Rows are points. Each copy is the shape, with its points in the same order, turned, moved and blurred by noise. Some copies are also mirrored. Which?

Shape:
[[ 1.9  1.8]
 [-1.1  3.9]
 [-0.2 -2.2]
 [-1.6  3.0]
 [ 6.0 -2.6]
 [-2.1  2.5]]
Copy 1, 6 rows:
[[-2.7  1.1]
 [-0.3  3.2]
 [-0.4 -3.0]
 [ 0.5  1.8]
 [-6.7 -3.3]
 [ 1.1  1.9]]
Copy 1 is: mirrored
Copy 2:
[[-1.2  2.0]
 [-4.2  0.3]
 [ 1.3 -1.8]
 [-3.8 -0.6]
 [ 5.1  3.2]
 [-3.6 -1.3]]
Copy 2 is: only turned

Shape:
[[ 0.4 -1.9 -0.8]
 [-1.5 -3.5  0.0]
 [-0.1 -2.2  3.0]
 [ 1.4 -2.8  0.9]
 [-1.2 -1.1  0.1]
 [ 8.3  4.8 -1.5]
 [-1.6  2.8 -1.6]]
Copy 1 (7 x 3):
[[-0.2  1.6 -2.4]
 [ 2.0  2.7 -2.7]
 [ 2.3 -0.3 -4.4]
 [-0.1  0.9 -4.5]
 [ 1.3  0.8 -1.7]
 [-8.6 -4.4 -1.9]
 [ 0.1 -1.2  2.0]]
Copy 1 is: mirrored
Copy 2 (7 x 3):
[[-2.2  0.7 -1.2]
 [-3.7 -1.4 -1.9]
 [-2.8 -2.1  1.4]
 [-3.2  0.4  0.6]
 [-1.3 -1.2 -1.4]
 [ 4.2  7.3  3.7]
 [ 2.7 -0.5 -2.6]]
Copy 2 is: mirrored
